Each point is reached from the start by the listed moves, each made 0, 1 or 2 times, or once backwards (-1), plus a little noise. Is the number of moves made odd or even? Then give how often each move was made.

Moves:
(1): [  9  36   0 -19  14]
(2): [-29  22   5 -12 -32]
Start: [12  7 -4  4  2]
Points:
[-46  51   6 -20 -60] => even (0, 2)
[-16  31   3  -6 -29] => odd (0, 1)
[49 21 -8 -3 48] => even (1, -1)

Moves:
(1): [11  9  4 -3  8 -2  3  1 -9 -5  0]
(2): [ 2  7  0  5  1  4 -6 -4  3 -1  3]
(3): [-1 -3  7 -3  7  2 -5 -1  3  7 -7]
(4): [  8 -10  -2  14   7  -5  -7   5  -2   4   2]
(5): [ 1 -1 -6 -2  6  1  2  1  5 -1  1]
(6): [-1 -5 -1  8 -4 11  2 -3 -5 -2  1]
(7): [-1  0  2  7 -1 -2  7  0 10  3 -5]
(8): [-1  6  3  1 -5  6 -3 12  0  3 -9]
(9): [ 7 -2  5 -8 -3  2  3 -6  7 -1 -3]
(10): [1 0 3 0 2 2 2 5 1 9 3]
(11): [-5 -4  9 -1 -1 -3  6  6  0 -6  8]
Start: [ 2 -1 -3 -3  4 -4  3 -7 -3  8 -2]
Points:
[  7   0  14   3  14 -29   4  24 -34  -2  32] => even (1, 0, -1, 1, -1, -1, -1, 0, -1, 1, 2)
[ 33 -15  15  -9  60 -29 -10  12 -15  -3   8] => odd (2, 0, 2, 2, 2, -1, -1, 0, 0, -1, 2)
[  8  -5  28 -27  29 -18   8   7  -4  24 -10] => odd (1, -1, 2, 0, 0, -1, 0, 0, 0, 1, 1)
[ 30 -27  -1 -16  21 -16  -2  16   9  10  -2] => odd (0, -1, 0, 2, 2, -1, -1, 1, 2, 0, 1)
[ -6 -38  11  34  24   6  18   9   7  32 -11] => even (0, -1, 2, 1, 1, 2, 2, 0, -1, 1, 1)
